Each row of a before or after table is a point. One or more steps were done to the points. Then noise was added and the rows were shuffled. The steps act on columns, c1 being the first. Name the steps. A step turns or swaps two columns, mirrors them in a line or flattens them onto one, adds a multiple of one to another, or multiplies or shifts one. Angles are multiples of 10 degrees, from the lower column toward the higher: turns from -170 to 170, lines from 10 to 170 but not 90. Use the fewest steps. Two steps may share a column if one is a turn and the other turns, adds or multiplies; they go together, in the order done. Otherwise the lowest column goes first.

Before (12 x 2):
1.32	0.08
1.02	0.18
-0.30	0.13
0.23	0.43
0.01	0.08
-0.40	0.19
-0.36	0.24
-0.29	0.16
0.21	-0.07
-0.50	0.22
-0.21	-0.01
-0.09	-0.09
After (12 x 2):
0.37	-0.06
0.70	-0.04
0.02	0.17
1.79	0.05
0.20	0.10
1.54	0.15
0.28	0.01
0.11	0.14
0.73	0.28
0.53	0.08
0.11	0.17
0.18	0.09
Steps: shift c1 by 0.50; multiply c2 by 0.7

Before (11 x 3):
0.12	0.86	0.30
0.04	0.01	0.52
0.85	0.85	0.26
0.20	0.44	-0.48
0.37	0.77	0.07
0.17	0.28	0.35
-0.04	-0.13	0.34
-0.05	-0.13	-0.44
0.81	-1.02	0.09
0.35	0.61	0.41
0.22	0.38	-0.20
After (11 x 3):
-0.03	0.14	-0.73
0.17	-0.35	-0.50
0.12	-0.29	0.09
0.27	-0.59	0.08
0.23	-0.76	-0.24
0.55	1.00	-0.22
0.09	-0.46	-0.76
0.10	-0.86	-0.01
-0.02	0.12	0.03
0.03	-0.01	0.24
0.58	-0.84	-0.03
Steps: multiply c1 by 0.7; multiply c2 by -1; shift c3 by -0.30

Before (9 x 4):
0.13	0.75	0.73	0.46
-0.15	0.41	0.86	0.12
-0.26	0.11	-0.63	-0.35
0.65	-0.04	0.90	-0.21
-0.46	-0.09	-0.51	-0.67
-0.61	0.77	-0.22	-0.02
-0.43	0.19	-0.31	0.23
-0.18	0.71	-0.02	-0.03
-0.10	0.58	0.03	0.00
After (9 x 4):
0.65	-0.03	0.62	-0.42
-0.10	0.24	0.01	0.06
-0.13	0.16	0.58	0.16
-0.43	-0.04	-0.34	-0.56
0.15	0.29	0.50	0.43
-0.62	0.30	-0.14	0.15
-0.44	0.07	-0.22	0.34
-0.26	0.05	-0.45	-0.28
-0.17	0.28	-0.02	0.02
Steps: add -0.3 times c1 to c4; multiply c2 by 0.4; multiply c3 by 0.7

Before (13 x 6):
-0.11	-1.00	-0.02	0.27	0.33	0.11
-0.28	-0.39	-0.36	0.14	-0.20	-0.22
-0.66	0.41	0.48	0.20	0.00	-0.37
-0.65	0.39	0.48	0.64	-0.87	-0.29
0.15	-0.96	-0.22	-0.23	0.64	-0.31
0.17	-0.16	0.74	0.43	0.41	-0.64
0.04	-0.45	0.55	-0.03	-0.29	-0.03
-0.81	0.43	0.17	0.07	0.01	-0.03
0.62	-0.43	-0.28	0.30	-0.07	0.51
-0.13	0.53	-0.40	-0.16	-0.55	0.63
0.14	-0.02	-0.39	-0.02	-0.64	0.68
-0.18	-0.41	-0.41	-0.12	-0.18	-0.15
0.44	-0.57	-0.09	0.03	0.15	0.36
After (13 x 6):
0.28	-0.93	0.12	-0.12	-0.17	0.03
-0.27	-0.49	0.17	-0.38	-0.14	0.01
-0.16	-0.52	-0.07	-0.76	0.01	-0.02
0.56	0.44	0.31	0.60	0.14	-0.02
0.60	0.32	0.62	0.47	0.04	0.02
0.20	-0.13	0.98	-0.33	-0.05	0.02
0.04	-0.47	-0.13	0.30	-0.02	-0.02
0.88	0.26	0.67	0.13	0.12	0.02
-0.04	-0.46	0.75	0.02	-0.14	0.04
-0.10	0.46	-0.19	0.21	0.07	-0.01
0.30	-0.41	-0.16	0.06	-0.09	0.06
-0.17	-0.15	-0.15	-0.08	0.02	0.01
-0.29	-0.83	0.05	0.05	-0.17	-0.05
Steps: turn c1 and c4 by -130 degrees; flatten c2 and c5 onto the line at 10 degrees; shift c3 by 0.20; multiply c6 by 0
